Each row is a point. To make a cloud, some directions were put in groups of two or more. Within a group, all points are equally far from the middle, so they leave a hole (a ring in 2 directions, a hollow ball in 3). The other directions are filled evenly. Then the cloud was stretched, turned, moved and blurred a little. Count the holes, and give their numbers of directions, smallest first.

Cloud (21 x 3):
-2.65	1.41	0.48
-0.31	2.46	2.48
-2.33	-2.11	1.84
1.87	0.09	0.46
-0.25	-0.44	3.11
1.04	1.86	2.90
-1.08	-0.18	-1.57
-3.54	0.29	0.34
-1.31	-1.45	2.57
-3.76	-0.43	0.42
1.48	-1.00	0.84
-2.84	1.21	1.39
-3.25	-2.22	0.97
-2.16	-1.05	-1.61
-1.07	2.17	-0.11
1.84	0.69	2.45
-1.73	-2.80	-0.37
-3.52	-0.35	1.26
-3.74	-0.99	1.00
-3.73	-0.44	0.69
-0.46	1.20	-1.09
Holes: 1 (3)

Cloud (27 x 4):
3.24	-0.26	-0.43	0.27
3.36	1.62	0.92	-0.05
1.62	-3.49	0.67	-1.63
-0.04	0.87	3.86	1.08
3.85	0.27	1.50	-1.14
0.81	0.96	1.74	-2.73
0.83	2.32	2.08	2.47
-0.51	-2.22	1.06	1.75
1.44	2.78	1.03	-1.42
0.71	2.77	2.01	2.21
0.53	-2.53	0.24	-2.58
1.59	-2.84	-0.05	-2.14
-2.20	0.83	2.82	0.43
3.16	1.87	1.24	-0.66
3.50	0.84	0.35	0.28
1.63	-3.04	0.19	-2.11
1.56	-1.68	3.22	1.22
2.38	-3.08	0.13	-1.84
1.72	0.12	-0.35	1.85
-0.87	0.28	-1.03	1.04
-1.86	1.89	2.87	1.07
-2.62	1.08	0.90	0.99
-0.12	2.20	2.88	2.13
2.13	1.39	0.74	2.25
3.80	-1.07	0.26	-0.80
0.91	-0.47	2.12	2.74
-0.82	-1.87	0.79	1.73
Holes: 2 (2, 2)

Cloud (49 x 6):
0.19	1.58	2.47	-1.27	1.11	-1.20
0.08	-0.90	0.26	-1.51	2.48	2.15
-1.56	-1.93	-2.70	-1.75	-1.04	-1.08
0.81	-0.02	-0.68	2.08	1.93	-1.06
-2.96	1.01	2.17	1.56	1.92	0.18
2.04	-3.39	0.51	-1.97	-1.38	-1.86
-2.01	-2.22	2.44	-1.94	2.01	-0.16
-0.19	3.57	0.26	1.42	-1.56	0.65
0.76	-2.54	-0.35	2.86	1.00	1.21
1.87	1.48	-2.22	0.25	-1.88	-2.04
-3.14	0.69	2.26	-0.97	-0.68	1.08
-2.31	-2.37	3.21	-0.94	0.63	1.33
1.64	0.79	1.34	0.44	0.81	3.21
-0.21	2.13	-0.20	-0.09	-2.91	-0.61
-1.27	-4.40	0.38	2.15	-0.14	1.18
-2.95	-3.37	1.92	-1.34	-1.25	-1.05
1.49	-0.29	2.74	0.62	-0.03	-0.88
2.47	0.89	1.88	-0.48	-1.62	-0.57
-1.37	-1.43	-0.29	-0.22	-1.56	3.67
-0.62	1.19	-2.30	-1.67	-1.36	-1.56
1.17	-1.69	1.22	-2.76	-2.70	-0.73
-1.09	-4.50	1.66	0.86	-0.21	1.69
-1.08	0.36	2.67	1.07	1.38	3.41
2.16	2.12	1.69	0.69	-1.11	2.11
1.65	-2.38	-1.62	0.36	-2.78	-2.56
-0.29	-5.05	-0.16	-1.27	-1.26	1.21
-2.10	-2.90	2.46	-1.56	1.79	-0.12
0.01	-1.59	2.12	-1.76	-2.81	-0.29
-0.97	3.50	-1.20	0.01	0.97	1.05
1.88	-1.46	-2.22	-0.53	1.54	0.20
-0.98	-4.34	1.41	-1.58	0.92	-1.25
0.03	-1.80	2.73	2.78	-0.87	1.68
1.24	-1.23	-1.18	-1.29	-3.67	-2.35
-2.46	-4.68	-0.72	-1.24	-0.85	-0.81
3.07	0.35	-1.87	-3.01	-1.65	0.15
-2.07	-3.30	-0.86	1.47	-1.91	1.63
-2.04	-1.51	0.92	-0.11	-3.07	1.66
0.55	0.55	2.15	2.22	-2.55	1.64
-0.61	-0.55	1.78	-0.04	-3.25	-0.90
-0.68	2.14	0.03	-0.92	-2.72	0.80
-3.01	-3.75	1.25	0.63	-1.70	-0.09
0.74	3.82	0.68	-0.53	1.04	2.12
-0.25	-4.12	0.94	-1.54	-0.49	1.90
-2.25	3.09	1.46	-0.26	1.05	1.72
-1.63	0.13	-0.23	-3.32	2.17	-0.14
-2.63	-0.73	3.45	0.49	1.90	1.04
-1.05	-1.80	1.01	0.20	-0.08	3.97
1.24	-0.49	-0.05	2.97	-1.28	3.51
-3.66	-1.08	1.93	-1.63	1.81	0.65
Holes: 1 (6)

Cloud (82 x 8):
1.84	-1.05	-1.85	-2.65	-0.19	-1.53	-3.14	1.38
3.00	-2.09	-1.35	2.56	-1.29	0.18	-1.73	-0.02
-3.51	1.31	0.59	1.04	-0.27	-0.67	0.05	1.47
-0.77	-3.29	-1.83	2.47	-2.52	0.54	-0.06	-0.52
0.35	1.35	-1.18	0.04	2.28	-2.80	0.25	-1.29
-1.28	-2.67	1.60	-2.25	0.18	1.30	-1.84	-0.27
1.07	-2.84	-0.18	-1.31	-3.10	0.75	1.70	1.99
2.81	-1.42	3.60	-0.93	-0.98	-1.08	0.49	-0.56
1.74	-1.58	-2.38	-0.36	-2.21	1.06	1.33	2.69
0.89	-2.27	1.20	-1.66	-0.76	-3.18	0.52	1.68
-1.82	-4.28	-0.80	0.39	-1.43	2.30	0.83	-0.73
-0.28	-1.67	1.27	-0.16	0.03	-3.81	0.16	1.10
-0.59	-2.92	1.66	0.23	2.33	-0.27	3.95	2.04
2.80	-1.02	-0.45	-0.26	-3.42	0.46	1.51	-1.02
0.05	-5.34	0.83	-0.01	0.65	0.97	1.91	1.38
-0.89	0.59	-2.45	-1.38	-0.25	1.45	0.76	2.06
1.91	1.20	-3.70	-1.54	0.73	0.77	0.36	0.13
2.36	-5.33	-2.19	0.01	-0.47	0.43	0.97	0.70
-0.67	-4.13	-2.35	-1.36	0.55	-0.38	1.57	-0.91
1.91	0.65	2.82	0.05	-0.50	-0.24	0.79	3.48
3.38	-0.73	3.28	0.34	-0.77	-0.19	-0.26	0.13
-0.16	-0.04	3.93	-1.40	-2.69	-0.66	0.11	1.92
-0.98	-1.25	3.24	1.59	0.39	-2.66	2.10	0.14
1.80	-2.25	2.85	1.05	0.01	-0.23	-1.92	0.09
-0.46	1.62	3.88	-1.42	0.69	0.92	-1.99	-2.86
2.15	1.21	1.46	0.77	2.01	-0.10	-1.98	2.03
3.76	1.62	0.94	0.35	0.61	-1.21	-0.92	-1.56
-0.58	-5.44	-1.92	0.62	-1.50	1.07	1.52	0.19
0.33	-0.32	-1.23	1.91	-0.08	-0.02	-0.74	4.22
0.13	1.84	2.56	-0.29	3.41	-0.36	2.95	0.79
1.29	-2.90	0.04	1.35	0.56	-0.28	-2.36	1.46
0.67	1.65	-1.54	0.64	-2.88	-2.31	-0.05	1.43
0.33	-4.48	1.43	1.28	-0.62	0.97	0.68	2.55
1.64	-5.21	-1.70	-0.46	-0.10	-0.33	2.20	0.81
-0.71	0.27	1.65	-1.07	-2.07	-1.62	-1.85	-4.18
-2.71	0.76	4.02	1.80	0.62	-0.02	2.15	-1.16
2.79	-2.72	-3.40	1.03	-2.50	-0.09	-0.96	1.04
2.95	-1.16	-1.44	-2.64	0.81	1.20	-1.68	1.77
-2.83	-1.67	2.95	-1.29	0.66	-0.21	3.88	0.30
-2.22	-0.80	3.44	2.16	-1.52	0.41	0.32	-2.53
1.31	-0.86	2.22	-3.60	-2.02	0.47	1.25	-1.08
0.77	-0.37	0.09	3.09	-2.12	0.09	-1.59	1.36
2.48	-2.88	-2.43	1.88	0.55	0.56	-1.37	1.40
1.53	2.07	3.54	-3.42	0.35	-0.16	0.43	-0.67
0.22	4.03	1.87	-1.57	2.53	-2.24	0.27	1.88
-0.37	1.56	4.61	-0.92	-2.27	0.37	-0.49	-3.27
-2.70	-0.74	4.28	-1.71	-1.05	-0.13	2.54	0.02
-0.59	0.13	0.41	-2.02	-1.22	1.50	3.20	1.07
-0.62	0.52	-1.30	-1.22	1.72	-0.31	3.25	-1.70
0.64	-2.92	0.21	2.67	-1.15	1.82	0.25	2.36
-1.12	-4.14	1.22	-1.31	-1.91	0.04	0.37	1.84
0.84	0.70	-1.63	-1.67	-2.44	-1.13	0.45	3.02
2.55	-1.68	2.13	-2.64	1.68	-0.10	0.66	0.49
-1.30	-1.40	1.02	-2.48	0.37	3.04	0.88	-0.88
-3.41	1.88	1.07	-0.95	0.41	-0.09	-0.92	0.82
-0.34	-3.00	2.70	0.47	1.28	1.43	-0.24	-2.21
-0.74	-4.44	0.53	-0.67	-1.51	2.44	1.57	-2.34
-0.16	4.39	-0.61	-1.18	1.16	-2.11	-1.53	0.48
-0.20	-1.07	0.09	-3.22	0.27	-3.04	-0.28	-0.51
-1.48	1.04	3.48	-0.79	-1.74	-0.53	-2.46	-3.21
1.82	-3.70	-1.62	1.08	0.19	1.05	2.18	3.31
-0.25	-1.34	3.12	0.56	-2.69	2.72	1.06	-1.40
1.65	2.11	3.61	-0.98	-1.03	1.64	-1.03	-0.21
0.20	-2.35	0.08	-1.25	3.20	-0.59	1.24	3.12
-2.39	-1.56	1.72	-2.77	-0.25	0.68	-1.16	0.41
0.06	1.85	-3.53	0.87	-0.09	-0.25	0.02	0.88
2.82	-1.75	-3.90	-0.01	-0.22	-1.98	0.62	2.10
1.88	-2.74	1.29	-1.50	-3.13	0.40	2.01	-0.29
-1.26	0.01	-0.82	0.52	-3.26	-2.12	0.99	1.23
1.12	-3.74	-1.00	-0.46	-3.75	1.44	1.25	-0.92
2.84	-4.27	-2.13	1.82	-1.53	0.71	-0.05	-0.35
3.89	0.32	-0.77	0.03	-1.93	-2.06	-1.24	-1.73
-0.59	0.91	2.47	1.91	1.25	0.87	3.73	-0.10
-0.41	1.71	1.48	-1.32	0.71	0.98	2.26	3.52
0.22	0.98	1.93	-1.59	0.39	-2.89	-2.59	-1.98
-0.17	-5.14	0.76	0.11	-0.96	2.18	-0.04	-1.69
1.81	-1.33	-1.71	-1.91	-3.72	-0.25	0.67	0.05
1.55	0.55	1.74	2.88	-0.57	-2.23	-0.35	0.81
-1.03	-3.23	2.36	-0.57	1.63	1.46	-0.56	-0.51
-2.91	2.07	2.67	-0.08	1.55	-1.74	0.22	-1.44
1.02	1.22	2.28	2.34	-2.04	0.97	-0.99	0.73
3.43	-0.73	-1.41	0.82	-0.34	1.82	1.34	1.06
Holes: 2 (4, 4)

Cloud (102 x 9):
-1.02	0.86	-4.53	-0.62	3.06	2.99	-0.15	-2.49	0.34
-0.49	-0.30	-1.71	-0.89	-2.83	-0.31	-0.71	2.39	-3.46
-2.28	0.82	-0.32	-2.67	2.13	-1.78	-1.22	3.43	-0.41
-0.22	-0.50	0.28	-2.89	-0.11	-0.79	0.85	1.71	-2.19
1.61	0.04	-3.36	0.22	1.70	1.31	0.37	0.35	2.91
0.34	-1.57	0.61	-0.88	-1.42	-2.62	0.16	0.55	1.04
-2.28	-0.78	-4.30	-0.60	0.91	-1.54	-1.58	-0.67	-1.62
-0.62	0.68	-1.36	-1.74	0.88	2.12	-1.15	-2.88	5.05
-2.44	1.28	-0.71	-0.50	-4.88	0.55	-2.38	0.94	-4.76
-2.35	-0.32	-1.20	-0.54	-1.96	3.34	-1.13	0.17	-3.94
2.32	-0.28	0.49	1.96	-0.40	-0.72	-1.14	-1.11	-0.55
-1.38	-1.99	1.21	-2.10	-3.82	0.23	-1.87	0.11	-1.41
-2.87	-2.28	1.58	-2.59	-0.96	-1.27	-0.40	0.48	1.00
1.00	3.06	-2.64	-2.42	0.36	1.43	-3.33	-3.01	1.10
-2.88	3.20	-1.20	0.21	-1.91	-0.90	-1.50	-0.11	-2.04
-1.96	2.00	-4.94	0.02	-0.88	-0.39	-2.08	-0.06	-0.43
0.09	-1.36	0.38	0.08	0.91	0.32	-0.10	1.51	0.30
-3.20	1.83	-1.91	-3.56	1.00	-1.46	1.35	-2.35	-3.08
0.17	2.16	-4.10	-1.17	0.89	4.16	-3.01	-3.40	0.59
-1.03	2.53	-1.21	-0.19	1.29	2.09	-1.69	-2.07	-0.83
-1.89	2.02	-1.63	1.12	-0.46	2.84	-2.17	-0.85	-0.55
-1.20	-0.82	-2.31	-4.21	1.34	0.40	0.07	-1.09	0.99
-0.69	-0.59	1.45	-2.67	-0.34	0.75	-0.88	1.00	-3.41
0.69	-1.19	0.97	0.32	-3.77	-0.19	0.64	-0.43	0.35
0.00	2.97	0.56	-2.01	3.14	1.01	-1.63	-3.53	-1.28
-0.05	0.51	2.04	0.76	2.86	0.50	0.67	0.88	-1.62
2.21	0.71	0.14	-3.56	0.93	-0.84	-1.28	-2.19	2.12
-2.51	0.99	-2.44	-1.99	-2.90	0.54	-3.66	0.93	0.72
-0.87	1.06	1.35	-1.17	1.25	-3.33	-0.17	-0.07	0.43
0.62	-0.40	-2.18	0.98	-0.57	2.27	-1.30	-1.55	1.84
-1.35	0.05	-1.51	0.72	1.35	3.12	2.49	0.85	-1.67
1.41	0.53	-0.14	2.84	-2.70	0.51	0.40	-2.63	0.58
-1.12	1.77	3.94	-1.39	0.39	-0.03	-1.05	-4.33	-0.31
0.23	-2.22	-4.28	-1.12	-1.60	-0.50	0.09	-0.99	1.14
-3.97	0.27	0.38	-2.92	-1.75	1.70	0.88	-0.01	-3.76
-0.64	-1.62	0.45	0.49	1.18	-0.29	-1.72	0.96	0.41
-1.57	-0.28	1.36	-0.14	1.35	-1.40	1.07	1.44	-3.52
-2.93	-1.68	-0.35	-1.73	2.90	-0.54	-0.47	2.92	0.14
1.28	0.21	-4.56	-1.41	-1.34	1.35	-1.50	-2.51	1.78
0.25	1.41	0.31	2.41	3.17	-1.68	1.18	-0.83	0.09
-1.12	-0.40	-1.27	-1.49	-0.94	0.05	-0.49	0.57	1.83
-1.04	1.89	-2.53	-2.97	-1.54	0.00	0.89	0.52	-5.12
-1.63	-0.45	-0.18	0.97	-1.84	-1.23	1.37	2.03	-4.05
-2.07	0.93	-4.26	0.62	1.57	-0.78	0.73	-2.35	-2.07
0.93	0.28	-4.03	-0.31	-0.59	0.63	-0.99	-3.02	3.06
-1.73	0.19	0.67	-3.79	-0.24	-0.77	-3.53	0.98	-3.73
-2.45	3.20	-2.16	-1.53	3.67	-0.42	-0.28	-1.76	-0.27
-1.02	-1.04	1.91	-1.88	-1.08	-1.63	0.63	-1.34	-1.54
0.43	0.47	-2.64	0.47	1.90	0.55	-2.07	1.48	-1.57
0.99	-1.18	-3.00	-0.59	-1.96	1.65	0.44	1.22	0.13
-3.61	0.54	1.50	-1.01	-1.50	-2.72	-1.30	-0.40	-1.07
-0.05	0.34	-0.49	-1.37	0.08	-1.69	-0.15	-0.92	-3.94
1.27	1.18	1.71	0.90	-1.04	-0.33	-2.10	-0.49	0.36
-0.37	0.99	-5.11	-1.77	0.83	0.32	-1.89	-2.36	0.09
-1.50	-3.83	1.51	-0.92	0.47	1.06	0.37	-1.46	1.01
-0.26	0.85	0.82	0.43	2.88	0.93	1.79	-0.85	-3.82
-0.94	2.98	0.38	1.80	0.20	-0.90	-2.23	-3.48	0.35
-0.04	-1.96	2.03	2.12	-0.98	-2.61	-0.03	-0.75	0.04
-4.30	-0.64	-2.40	-0.64	1.05	-0.15	2.13	0.37	-3.05
-1.18	1.71	0.64	-3.33	0.91	-1.46	0.73	-2.94	-2.26
-0.27	-1.32	1.25	-1.83	-0.68	-3.14	-1.09	1.64	1.89
2.33	-1.82	-2.07	1.66	-0.91	-0.62	-2.07	1.42	2.34
-3.78	1.47	0.25	0.00	-2.24	0.97	-2.31	2.32	-2.83
-4.26	0.39	-0.82	1.34	0.24	0.99	0.48	1.53	-3.35
-0.08	-0.09	1.12	-0.16	-2.24	-0.08	-3.65	2.88	-0.48
-0.58	-2.72	-2.22	-0.43	-2.59	0.12	0.19	-0.50	0.16
-0.23	3.30	1.68	-1.44	-0.47	1.78	-0.79	-2.63	-0.14
-0.15	3.09	2.07	0.83	0.51	-1.53	-1.39	-2.41	-0.26
0.33	-2.78	2.78	-1.83	-2.50	1.15	-1.91	0.16	-0.38
-1.48	2.10	-3.19	0.05	4.17	-1.05	0.46	-1.20	1.61
-0.34	0.74	1.14	-2.33	-0.02	1.09	1.48	2.31	-0.83
3.00	-1.68	-1.00	-2.18	0.81	1.29	-2.01	-2.33	3.51
-1.94	-2.82	-1.04	-0.89	2.35	-0.41	2.65	-0.56	-1.71
-0.80	1.46	-0.54	-0.47	0.06	1.16	2.53	-2.66	-1.18
0.59	-0.24	-0.42	-2.32	2.71	2.55	1.42	-1.76	-0.55
-0.99	-2.70	-1.05	0.56	0.96	2.00	0.59	-0.81	3.46
0.19	2.78	-1.07	2.04	-0.04	1.53	1.78	-0.45	-1.88
1.00	-1.71	-3.77	-2.24	-0.70	2.01	-0.71	-1.80	1.89
1.60	-3.24	-0.49	-2.13	2.18	1.04	-0.38	3.27	2.12
1.43	1.48	-0.95	-3.41	0.97	2.08	-2.25	-2.05	3.24
-0.59	3.36	-2.72	0.58	0.56	2.69	-2.23	-1.38	-0.29
-1.98	3.86	1.27	-0.17	1.52	-2.95	0.11	-2.67	-3.75
1.46	-0.52	-1.80	0.91	-2.00	-0.04	0.73	-2.21	-1.33
1.99	-1.97	0.58	-0.77	-2.49	0.55	0.20	0.35	-1.83
-1.84	1.70	-4.49	-2.57	0.65	-1.41	-1.12	-2.87	-0.41
0.52	-1.99	0.33	-1.25	1.52	1.66	1.76	1.59	-4.44
-0.50	2.00	-0.52	1.07	2.21	-0.90	-0.99	-1.73	-1.24
0.32	-0.28	-1.28	-0.55	0.83	3.28	-2.61	1.73	0.11
-0.90	-2.47	3.98	0.12	-0.65	-0.37	1.39	1.18	-0.22
1.61	1.37	-0.93	-0.75	0.57	2.71	0.41	-3.00	-1.90
0.00	3.87	0.50	0.38	0.43	1.96	0.67	-1.46	-3.58
0.71	1.12	-0.34	1.17	0.83	-1.02	0.13	-4.12	-2.95
3.43	-2.44	-0.92	1.26	-0.47	2.27	-1.31	0.87	4.19
1.12	-1.87	3.43	2.38	0.08	0.49	0.95	-1.89	1.21
-0.44	-0.40	-0.91	-1.94	-4.41	-0.22	-0.22	-0.88	-1.53
2.62	-1.87	-3.18	-1.23	2.67	3.15	-0.28	-2.04	3.72
-1.46	1.90	0.53	-3.08	3.79	-1.91	-0.93	-1.43	-1.90
1.03	1.93	-0.10	-0.07	3.31	0.81	1.26	-0.19	-1.55
-0.10	1.05	-3.76	-1.18	-0.25	2.42	-1.01	0.14	-0.71
-1.14	1.35	0.92	-2.03	-1.57	-0.12	-0.07	-2.82	-2.64
-0.06	4.07	-4.62	-2.60	1.82	1.32	-0.92	-0.17	-2.39
-2.66	0.42	-3.87	-1.49	0.42	-0.11	1.09	0.99	-4.50
Holes: 0

Cloud (108 x 9):
-1.83	-0.65	-1.27	4.55	1.59	2.15	-0.77	-0.35	-0.38
-0.25	-1.11	1.59	0.82	0.70	-0.97	-1.26	-1.27	2.40
3.85	-1.64	-2.35	0.71	0.22	-0.96	0.66	-2.79	2.72
-2.74	1.78	-0.39	3.15	0.29	-1.79	0.33	-1.72	-3.53
-3.43	-0.45	2.64	-0.31	-1.27	1.48	0.70	2.40	-0.70
-0.87	-4.58	1.13	1.87	-1.58	1.12	0.21	-2.44	2.10
-1.33	-0.51	2.46	-2.82	0.32	3.36	-0.67	-0.88	-0.44
-1.73	-0.19	-2.62	-2.33	-1.82	-1.92	1.90	0.25	0.26
-0.98	-1.07	0.78	2.60	1.15	1.88	-2.70	-4.28	-1.10
-0.41	-1.63	-0.87	-2.24	-0.90	2.19	-0.26	3.07	1.01
2.86	3.44	0.92	0.57	-2.16	1.78	-0.37	-2.33	-0.88
-0.60	4.60	0.58	-0.24	1.72	0.02	0.13	-0.81	-1.12
-2.64	0.39	-1.85	-2.69	-1.65	0.38	3.01	1.13	-0.48
1.28	-1.76	3.89	1.30	-0.43	-1.32	-1.13	0.00	-1.44
1.39	2.14	-2.46	-2.94	0.45	0.08	-0.83	-1.38	-2.46
-4.15	-1.09	2.38	3.50	0.84	-0.58	-0.89	0.41	-0.84
0.66	1.68	-3.58	-2.62	1.64	1.67	-0.52	-0.68	1.40
1.66	-1.42	-0.06	-0.23	-1.16	3.77	-1.93	1.80	-1.10
2.08	1.65	-2.57	-2.35	-2.38	2.95	-0.63	0.23	-1.37
2.10	-0.90	-2.36	2.50	-0.16	-0.06	0.51	-3.25	0.00
-2.40	1.73	1.84	-0.92	1.89	-1.47	0.52	1.95	-2.85
0.70	2.71	-1.81	3.03	0.86	-1.29	-0.15	-3.29	-2.29
2.26	2.00	-0.35	-2.51	-1.23	3.15	-1.83	0.51	-1.12
1.13	0.72	0.53	1.54	0.95	1.10	-2.91	-4.11	0.94
-3.61	-0.92	-0.58	2.80	2.74	1.67	-0.54	-0.67	-0.75
1.56	3.94	-0.44	1.30	0.39	-2.63	1.39	-0.75	-0.33
-2.83	-0.39	-1.14	-2.51	-0.25	1.63	-1.10	-0.16	-2.24
-1.28	-1.71	1.69	-1.34	0.48	3.02	1.15	-0.52	2.48
-2.36	-2.15	2.13	-1.31	-0.11	-0.11	2.73	1.47	0.66
1.42	-0.63	-1.60	-0.63	2.41	1.70	-2.51	-0.99	0.32
-3.89	-0.35	-0.21	-0.41	0.75	2.88	1.34	0.77	-1.61
1.95	2.38	-0.06	-1.12	-3.00	2.82	-1.80	-0.99	0.32
2.52	1.54	-1.30	-1.92	0.46	3.27	-0.51	-2.33	-0.62
2.33	-1.24	1.01	4.27	-0.13	-0.69	-1.65	-3.17	1.12
-0.57	-1.64	-1.90	2.14	1.40	-3.23	2.68	-1.19	2.67
-1.50	-0.87	0.40	-0.02	-0.67	-0.76	1.19	3.76	-0.14
0.68	-1.06	-2.35	-2.05	-1.42	3.75	-1.02	1.41	0.76
2.61	-3.13	0.43	1.95	-0.16	2.43	0.44	-1.67	1.42
3.18	2.84	-2.78	2.71	-0.32	-2.00	0.61	-0.51	-0.31
0.58	0.53	0.84	-2.60	-4.07	2.95	-0.04	0.42	0.04
-2.03	2.06	-0.24	-1.58	-2.56	2.62	1.14	2.05	-0.17
3.92	-2.12	0.47	3.11	0.69	0.50	0.48	2.66	0.71
-0.59	3.09	-2.25	-2.01	1.61	-0.33	-0.70	-1.34	0.35
-3.30	0.32	-1.23	-1.66	0.07	-3.31	1.76	-0.32	-1.21
-1.13	1.50	0.60	-1.67	2.60	-0.19	-2.19	-2.37	-0.83
1.10	-1.90	2.83	1.16	0.80	-1.07	0.63	-1.84	-1.63
1.88	-2.14	0.88	4.21	-0.64	2.72	0.85	0.57	1.14
-0.63	-0.05	1.54	-2.26	-3.13	0.42	0.02	0.89	0.33
4.82	-0.24	0.29	1.97	-0.98	-3.07	0.26	-0.19	0.78
1.09	-3.04	0.39	-2.41	-1.78	-0.94	2.64	-0.01	1.82
-0.77	-0.13	-4.02	-2.53	-1.92	2.03	1.23	-0.13	1.44
-3.27	-2.09	2.20	-1.73	1.60	0.68	0.80	-1.73	-0.10
1.92	1.90	-1.36	3.92	3.20	-1.14	-0.53	-2.40	-0.43
-0.62	-1.61	-1.68	-1.17	-3.97	0.34	1.02	-0.53	-0.46
1.86	0.25	2.28	2.35	-0.89	0.54	-1.42	2.43	-2.34
-1.80	-3.57	0.03	1.07	-2.29	1.56	-1.45	0.34	-0.66
-2.63	-0.05	2.87	-1.14	0.39	0.76	1.79	1.34	-0.68
-3.05	1.37	-0.45	-1.78	0.04	2.58	1.44	-2.97	0.71
-3.77	1.27	1.88	2.06	-0.65	-1.50	0.47	0.62	-3.74
3.26	1.79	-2.18	1.13	-1.86	2.26	1.78	1.58	0.49
1.78	0.50	1.89	-0.34	-0.14	0.87	-0.49	-3.60	0.72
2.27	3.14	0.37	0.83	-1.28	-1.48	1.67	-2.01	-1.67
2.46	0.06	-2.69	1.18	-2.40	1.62	-0.33	1.55	-1.56
2.73	1.19	3.43	1.80	-0.33	1.04	-0.56	-1.00	-0.86
-0.52	2.16	-1.28	3.78	3.22	0.69	-1.10	-2.18	-0.61
-0.28	2.45	-1.08	1.68	-1.32	-1.00	0.57	0.90	0.69
-0.01	1.95	3.32	0.88	-1.01	2.17	-2.30	0.03	-4.10
0.11	1.37	-0.59	-0.13	-2.98	0.13	0.94	-2.16	-2.91
1.63	-1.27	2.00	1.35	0.08	3.36	-3.03	-0.76	1.02
1.16	-2.15	1.57	1.63	-1.02	4.82	-0.73	-1.94	0.64
-1.47	-0.71	-1.11	0.57	3.22	2.41	1.55	-0.38	0.32
-1.91	0.78	-1.41	-1.14	-0.73	0.32	-1.44	-2.58	-2.58
-1.11	-4.77	-0.69	-0.17	2.66	0.08	0.41	-1.01	1.69
1.07	0.55	0.82	-0.27	1.70	1.99	-0.80	-0.82	-3.36
1.83	1.92	0.04	1.31	3.34	0.38	-1.01	-2.08	-2.81
-1.74	-1.17	0.21	0.37	-1.50	0.41	-1.49	1.12	0.97
-1.29	-1.50	0.40	4.26	0.37	0.61	-0.56	0.31	-2.68
1.65	0.33	-1.31	0.56	-0.45	3.73	-1.62	0.77	-2.40
-1.44	1.35	-0.57	-0.83	-0.69	3.70	-3.40	-1.31	-2.20
0.11	-3.39	-0.20	0.60	-2.27	-1.17	-0.44	0.92	-0.23
1.84	0.48	-0.39	4.75	1.37	-3.00	0.07	-2.71	-0.47
3.04	-0.97	0.27	4.94	0.18	-2.00	0.22	-2.12	1.01
1.38	-0.80	1.66	0.93	-0.30	0.66	1.81	3.95	-0.70
1.17	1.47	-3.13	-3.16	-0.61	1.88	0.40	0.53	1.98
1.22	0.24	-1.27	-3.12	-2.71	3.60	0.61	0.23	1.81
0.28	2.74	-0.95	-0.53	-1.27	1.80	1.25	0.65	-3.79
-4.99	-2.45	0.68	2.34	1.67	2.47	-0.17	-1.02	0.01
1.58	-0.61	-0.07	-0.11	-0.71	0.90	-2.31	0.60	1.15
-0.61	-0.94	-1.24	-0.55	-0.50	4.19	1.07	1.81	2.59
0.43	2.22	-3.54	1.56	0.06	-0.18	0.62	1.42	-1.38
-1.48	1.46	-3.21	-0.51	1.74	1.58	1.16	-2.98	1.71
1.55	1.91	2.79	3.68	-1.76	-0.44	-1.43	0.20	-1.60
-0.18	-2.35	1.09	3.53	-3.12	0.56	1.05	1.51	-1.68
-1.88	-0.41	-0.08	-2.54	-0.82	2.94	-0.09	2.93	-0.03
-2.77	3.48	0.83	1.38	0.11	-0.75	-1.01	0.06	-1.92
-0.26	0.41	1.46	1.94	-2.18	1.47	-1.94	1.55	-3.97
4.47	0.66	-2.57	2.02	-1.33	-1.89	0.38	-1.46	0.79
1.09	2.98	-2.42	0.11	-2.05	0.71	1.08	-0.60	-3.19
3.54	-0.13	0.97	1.87	-0.34	-1.07	-0.19	-3.16	1.41
4.85	1.34	-0.10	1.50	-0.24	-0.56	0.37	-2.35	1.11
-1.51	0.63	-3.57	-1.64	-0.76	-1.31	0.65	-1.36	0.39
0.87	-2.72	-2.30	-0.89	-0.78	2.20	0.87	-1.27	0.28
0.13	1.07	0.35	3.12	0.55	-0.62	-0.86	-4.61	-2.11
-0.27	-1.04	-1.78	-1.41	-1.10	-2.65	2.12	2.55	1.49
2.41	-0.91	2.66	3.84	-0.77	1.69	0.33	-1.16	0.85
-0.71	-2.59	1.05	1.77	0.79	-3.48	2.38	1.92	1.48
-0.43	4.47	0.08	-1.28	0.66	-1.34	1.14	1.11	-2.88
1.97	4.17	-2.11	1.46	0.03	2.99	-0.99	-1.29	-2.01
Holes: 2 (2, 6)
